Each row is a point. A path goes straight from each point to the next, and from the last back to the first. The post is the endless flat space through its rows: a point in 2 columns, a line in 3, a plane in 4, and so on, so that a path can go around it. How many times does the path go around the post? Going back the other way cancels.

Post (1 x 2):
[[2.8 5.2]]
Path (30 x 2):
[[ 19.9 -22.7]
 [ -4.1 -12.7]
 [-36.6  -1.5]
 [-13.5  25.3]
 [ 16.8  25.9]
 [ 38.7   6.3]
 [  2.7 -23.7]
 [ 18.1 -22.2]
 [-11.5 -24.3]
 [-22.7  -9.9]
 [-40.4  -8.7]
 [ -5.0  42.4]
 [ 23.0  24.4]
 [ 26.7  -1.0]
 [ 16.6 -27.4]
 [ 45.8  -8.6]
 [ 29.5  -3.5]
 [  7.5 -21.2]
 [-14.8   1.0]
 [ -8.1  21.9]
 [  8.8  27.6]
 [ 16.3  10.5]
 [ 30.5   5.6]
 [ 13.8  11.2]
 [ 17.8 -14.3]
 [ -2.6 -39.6]
 [-21.2   9.0]
 [ -6.6  22.8]
 [ 18.5  20.8]
 [ 31.8   2.5]]
Times around: 4

Post (2 x 3):
[[-6.0 16.6  3.7]
 [17.2 -5.1 -9.7]]
Path (29 x 3):
[[ 23.3  28.9 -30.9]
 [ 26.0 -10.9 -30.6]
 [ -1.4  -4.2  -4.2]
 [ -6.9  14.8  -7.2]
 [ -5.0  34.2  -5.7]
 [ 12.2  36.2   4.7]
 [ 12.1  -1.4  10.4]
 [-36.6  29.2  30.9]
 [ -8.8  31.4  27.5]
 [ 38.0   8.0 -19.8]
 [ 38.2 -15.5 -35.4]
 [-12.7   1.9 -25.3]
 [ 17.0  35.1 -26.7]
 [ 38.1  23.7   1.2]
 [ 21.1  -7.1  11.5]
 [-15.7 -13.0  20.3]
 [-33.6   0.0  -4.2]
 [-28.0   4.8 -10.3]
 [-25.2 -13.3  20.4]
 [  6.5   3.9  10.0]
 [ 25.9  12.0  -2.9]
 [ 28.0  13.1 -17.0]
 [ 23.6 -14.5 -23.3]
 [ -4.8 -22.8  -8.2]
 [ 30.0 -40.4  -4.2]
 [ 39.3 -21.8 -13.9]
 [  0.9  -6.6   9.5]
 [ 13.2   0.7  20.4]
 [ 46.4  21.3  -8.6]]
Times around: 1

Post (3 x 4):
[[ 10.9 -13.0 -31.7 -14.4]
 [-16.0  -6.2   4.9   7.3]
 [ -7.3 -13.5  28.8   8.9]]
Path (25 x 4):
[[  6.8 -16.9 -37.4   5.8]
 [ -5.9 -26.6  31.4   2.3]
 [-13.1  -9.4  -8.7 -24.9]
 [  1.0  -0.6 -23.2 -13.0]
 [-12.2   1.9  29.3  16.4]
 [ -2.3 -10.8  10.3  25.9]
 [ 31.2 -42.4   0.8 -13.8]
 [ 27.5 -27.6  -9.9 -40.9]
 [-36.7  17.7 -38.8   1.9]
 [-50.2  19.7  18.0  39.0]
 [-36.6  -7.3  17.9  41.9]
 [ 18.2 -44.4  19.4  -4.5]
 [-13.8  -8.4   2.9  -3.3]
 [ -9.2  18.5 -13.8 -16.9]
 [ 33.6 -19.7  -5.6 -16.2]
 [-28.7 -12.0   7.9  36.4]
 [ -0.1 -38.9 -23.2  -3.3]
 [  2.1 -16.9 -19.7 -13.6]
 [  7.1   0.3  -1.8 -17.2]
 [-29.5   7.1   6.2  21.8]
 [-19.0  -5.2 -14.0  22.6]
 [ -7.7 -20.8 -17.7  -1.3]
 [ -3.0 -12.5 -15.8 -10.8]
 [ 42.1 -28.9  29.9 -20.7]
 [  0.0  14.5 -29.5   6.3]]
Times around: 5
